Each row of a before or after table is a point. The points were changed in one or more steps. Then noise was added and the rows were shuffled. The steps act on how far a point lies along the listed directions, d1 being the first. Name the steps. A step turns or swaps two directions, mirrors them in a line or flattens them onto one, adds a multiple of one to another, or multiplies one. Angles are multiples of 10 degrees, from the lower direction toward the higher: turns from -170 to 170, lines from 10 to 170 but not 90. Use the fewest steps. Two steps may share a direction if one is a turn and the other turns, adds or multiplies; they go together, in the order done. Otherwise the lowest direction goes first.

Directions:
(1):  0.44 -2.86 -0.38
(2): 2.06 0.05 2.08
Before, 8 rows:
0:  0.19  0.68  0.29
1:  0.51 -0.36  0.09
2:  0.18  0.81  0.16
3: -0.30 -0.13 -0.40
4:  0.17 -0.51  0.20
5:  0.22 -0.17  0.60
6: -0.41 -0.52 -0.17
7: -0.69 -0.31 -0.61
After (8 x 3):
0: -0.06 -0.30  0.20
1: -0.14  0.64 -0.17
2: -0.02  0.06  0.01
3: -0.11  0.04  0.06
4: -0.09 -0.32  0.25
5: -0.16  0.48 -0.09
6:  0.13 -0.53  0.15
7:  0.35 -0.45 -0.07
Steps: flatten d1 and d2 onto the line at 20 degrees

Directions:
(1):  2.14 -1.22 -2.05 -0.64  2.24  1.19
(2): -1.52 -0.79 -1.97 -0.29 -2.12  2.38
(3):  2.23  2.38  0.52 -1.66 -1.45  1.16
(4):  1.20 -3.04  1.56 -1.25 -1.50 -0.44
(5):  0.44 -0.31  2.12  2.20  0.55  2.68
(6):  1.89 -0.07 -1.36  2.73 -1.71 -1.13
Before, 9 rows:
0: -0.21  0.79  0.16 -0.09 -0.45  0.12
1: -0.27  0.10 -0.57  0.32 -0.18  0.92
2:  0.06  0.46  0.09  0.03  0.15 -0.21
3: -0.10  0.28 -0.15  0.75  0.27 -0.06
4: -0.67 -0.24 -0.41 -1.08 -0.45 -0.02
5: -0.39  0.21 -0.62 -0.36  0.15  1.17
6: -0.41 -0.23  0.25 -0.12  0.12  0.51
7: -0.38 -0.74 -0.49 -0.75 -0.22 -0.39
8:  0.38 -0.27 -0.25  0.35 -0.03  0.43
After:
0: -0.67  0.09 -0.66 -0.10  0.35  1.06
1: -0.20  0.40 -0.50  0.57  0.27 -0.42
2: -0.36  0.56  0.42  0.45 -0.16  0.42
3: -0.12  0.17  0.16 -1.01 -0.68  0.75
4: -0.61 -0.33 -0.02 -0.30  0.15  0.14
5:  0.11 -0.50 -0.45  0.33  0.04  0.12
6:  0.35 -0.16 -0.08 -1.15 -0.63  0.14
7:  0.01  0.47  0.11  0.22  0.26 -0.05
8: -0.61 -0.01 -0.80  0.35  0.00  0.60
Steps: turn d3 and d5 by 80 degrees; multiply d4 by 1.3

Directions:
(1):  0.58 -0.75  0.18  0.45 -1.38  0.81 -0.50 -0.40 -4.64
(2):  1.22  1.31 -4.09 -0.68 -0.19 -0.67  2.11 -0.02 -0.57
(3): -2.92  1.15 -0.36 -2.52  0.63 -1.84 -1.36 -1.61 -1.03
(4):  0.80 -0.23  0.49 -0.70 -4.35 -1.68 -0.21 -0.99  1.20
(5):  1.89  3.75  2.05 -0.30  0.46  0.64  0.60 -1.62 -0.26
(6): -0.63  0.64 -1.89  0.61 -0.93  3.26 -2.28 -1.74  1.04
Before, 13 rows:
0:  0.43  0.30  0.24  0.20  0.20  0.16  0.22  0.26 -0.23
1:  0.11  0.62 -0.09 -0.66  0.06 -0.35  0.56 -0.22 -0.15
2: -0.52 -0.27  0.53 -0.18  0.35 -1.04  0.57  0.27  0.35
3: -0.21 -0.55  0.31  0.03  0.52 -0.58  0.33  0.37  0.41
4: -0.07 -0.30  0.13  0.43  0.39  0.52 -0.05  0.50 -1.31
5: -0.48 -0.50  0.97 -0.24  0.18 -0.95  0.40  0.63  0.22
6:  0.35  0.54 -0.41 -0.23  0.07 -0.04  0.50 -0.02 -0.05
7:  0.31 -0.49  0.06  0.11  0.20 -0.24  0.50  0.96 -0.73
8:  0.43  0.72  0.39 -0.47 -0.63 -0.85  0.37 -0.11  0.34
9: -0.40 -0.17  0.66 -0.33 -0.16 -1.15 -0.14  0.19  0.67
10: -0.54 -0.77 -0.17  0.25  0.21  0.31 -0.19  0.33 -0.23
11:  0.48 -0.34  0.59  0.48  0.03  0.29 -0.48  0.67 -0.44
12:  0.31  0.25  0.10 -0.24 -0.69 -0.54  0.32 -0.25  0.23
After, 13 rows:
0:  0.60 -0.03 -0.03  0.10 -0.45 -0.42 -0.09  0.53  0.78
1:  0.53  0.39 -0.22  0.07  0.63 -0.03  0.67  0.51 -0.66
2: -0.05  0.13  0.61  0.09  0.55  0.29 -0.03  0.04 -0.25
3: -0.49 -0.56 -0.15 -0.09 -0.54 -0.28 -0.23  0.08  0.42
4: -0.57 -0.19  0.55 -0.18 -0.27 -0.52 -0.23  0.26  1.31
5: -0.48 -0.80  0.05 -0.06 -0.23 -1.01  0.50  0.32 -0.90
6: -0.24  0.21  0.45 -0.47  0.64  0.02  0.17 -0.02 -0.45
7:  0.11 -0.33 -0.71 -0.14 -0.31 -0.85  0.42  0.39 -0.99
8: -0.17 -0.95  0.02 -0.07 -0.39 -0.68  0.21  0.26 -0.60
9:  0.26  0.20  0.40  0.18 -0.04 -0.04  0.10  0.23  0.15
10:  0.33  0.09 -0.40  0.13  0.52  0.17  0.71  0.24 -0.38
11: -0.26 -0.87 -0.23 -0.29 -0.53 -1.15  0.73  0.73 -0.63
12: -0.15 -0.85  0.31 -0.04  0.16 -0.60  0.23  1.10  0.48
Steps: multiply d1 by -1; add -0.5 times d4 to d3; turn d2 and d4 by -120 degrees; add 0.5 times d6 to d5
